Each row of a before or after table is a point. One or more steps were done to the points. Then noise was added and the rows were shuffled. The steps act on how far a point lies along the listed directions, d1 being the first. What was done? A step turns or swaps two directions, mirrors them in a line or flattens them onto one, adds a multiple of one to another, or multiplies one. Angles are multiples of 10 degrees, from the lower direction toward the higher: turns from -170 to 170, lines from 10 to 170 but not 90. Use the fewest steps. Two steps may share a direction if one is a turn and the other turns, adds or multiplies; they go together, in the order done. Otherwise the lowest direction goes first.

Directions:
(1): [ 6.1 -0.5 -0.8]
(2): [-0.8 -5.4 -2.9]
Before (9 x 3)
[[ 3.9  4.6  2.2]
 [ 4.7  0.1 -0.7]
 [-3.4  3.5  1.1]
 [ 6.4  5.7  0.8]
 [ 9.5  3.4  2.4]
 [ 3.2  1.7  3.4]
 [ 2.3  0.1  0.3]
 [ 0.7  0.2  0.9]
 [-5.0 -3.3 -1.9]]
After (9 x 3)
[[ 0.5  0.3  0.9]
 [-1.1 -5.1 -2.9]
 [ 0.5  2.6  3.9]
 [ 3.7  2.8  1.0]
 [-4.8  0.9  0.2]
 [ 1.6  7.9  2.2]
 [ 0.0  5.1  3.0]
 [ 4.7  7.8  4.7]
 [ 1.8  1.0  1.1]]
Steps: turn d1 and d2 by -40 degrees

Directions:
(1): [-4.6  6.8  1.0 -0.3 -2.5  1.1]
(2): [ 6.0  1.9  3.6  1.8 -4.4  0.7]
(3): [ 1.2  1.6  0.3 -4.7 -0.4 -7.0]
Before (8 x 6)
[[-6.9 -0.5 -1.6  1.8  1.9  4.7]
 [ 2.6 -1.6  0.3  1.3 -1.7  1.2]
 [ 0.3 -1.8 -1.1  2.0 -2.1  1.0]
 [ 0.8  1.2 -0.9 -4.2  0.5 -7.8]
 [-4.2  3.9 -0.4 -0.9 -0.9 -0.2]
 [ 2.0 -2.9 -0.5 -0.4  1.3 -0.2]
 [-0.1 -3.4 -0.4  0.0  2.8 -1.8]
 [-0.4 -0.7 -0.4  1.2  1.1  2.0]]
After (8 x 6)
[[ -0.9  -2.9  -1.9   3.4  -1.2   3.3]
 [ -1.4  -0.7  -0.4   3.2   0.9   5.1]
 [  2.0   4.8  -0.3 -11.4  -0.5 -18.3]
 [ -6.1   1.7   0.6   7.7  -1.5  12.8]
 [  1.0  -3.7  -1.3   1.9   0.4   2.6]
 [ -3.4  -0.5  -0.7  -1.0   2.6  -2.2]
 [  0.5   4.7   1.8  -0.3  -3.6  -0.9]
 [ -1.3  -2.0  -1.6  -1.3   2.3  -0.3]]
Steps: turn d1 and d2 by 60 degrees; multiply d3 by 2.5

Directions:
(1): [ 2.0 -2.9 -4.9 -1.4 -1.1 -4.6  7.0  1.6  1.2]
(2): [ 0.8  1.9 -5.2 -4.7  3.6  4.0 -2.4  3.9  3.0]
(3): [ 7.4  3.4 -0.7  1.0 -4.2  2.8  0.5 -3.6  2.8]
Before (13 x 9)
[[-2.2 -0.9  4.3  1.4 -0.5  0.0 -0.5 -1.2 -2.6]
 [-4.8 -1.8  3.6  2.4  2.2 -0.4 -2.1  1.7 -2.3]
 [ 3.0  2.5  1.3  1.0 -1.7  1.4  0.9 -2.0 -0.2]
 [ 2.9  2.5  0.8  2.5 -3.7  2.9 -0.1 -2.7  1.2]
 [ 5.6  2.1 -0.2  2.2 -3.1  2.1  1.1 -3.3  1.8]
 [ 8.0  2.1 -1.9  0.5 -4.7  1.6  1.2 -2.3  0.6]
 [-0.8 -1.6  1.4  1.0 -0.3  0.2  1.1 -0.3 -0.3]
 [-2.7 -1.3  2.8  0.5  2.2 -0.6 -1.4  1.9 -1.8]
 [-2.4  0.0 -0.1 -1.9  3.9  1.5 -2.2  1.1 -0.9]
 [ 2.9 -0.6 -1.2 -0.4 -1.9  0.9  3.2 -2.2  1.6]
 [-5.8 -1.8  1.7 -0.2  1.0 -0.2 -1.2  0.8 -2.4]
 [-0.5  0.2  0.7 -1.4 -1.4 -0.3 -0.8 -0.4  1.1]
 [ 1.2 -0.2  0.5  1.8 -1.0 -1.1  1.6 -2.9  1.5]]
After (13 x 9)
[[-11.2  -5.3   4.2   1.9   5.1  -3.8  -1.2   4.5  -5.0]
 [  3.3   2.8   0.2   0.9  -0.7   2.9  -1.5  -3.3   3.0]
 [ -5.6  -4.3   0.3  -0.7   3.7  -4.7   2.7   1.6  -3.4]
 [  0.0   0.2   0.7  -1.3  -1.9  -0.4  -0.3  -0.7   1.0]
 [  9.7   5.3   0.2   3.5  -7.7   5.1   0.7  -5.9   3.7]
 [  6.7   2.9  -1.6  -0.9  -2.8   5.5   0.4  -3.7   3.7]
 [  7.7   4.9   0.8   1.6  -4.2   3.6   0.8  -4.3   1.6]
 [ -1.7  -1.2   1.4   0.2   1.1   1.6  -0.8   0.7  -0.2]
 [ 17.8   7.7  -2.9   1.2  -9.4   7.3  -0.1  -6.7   4.6]
 [-12.1  -5.2   2.3  -0.8   4.2  -3.4  -0.9   3.6  -5.1]
 [ -4.4  -1.4   4.5   0.8   1.3   0.2  -1.8   0.1  -3.1]
 [ -7.3  -4.1   3.1   0.2   4.3  -3.4  -0.7   4.0  -3.8]
 [ 13.8   6.8  -1.1   2.9  -7.2   6.6   0.6  -7.0   5.3]]
Steps: swap d1 and d2; multiply d3 by 2.5
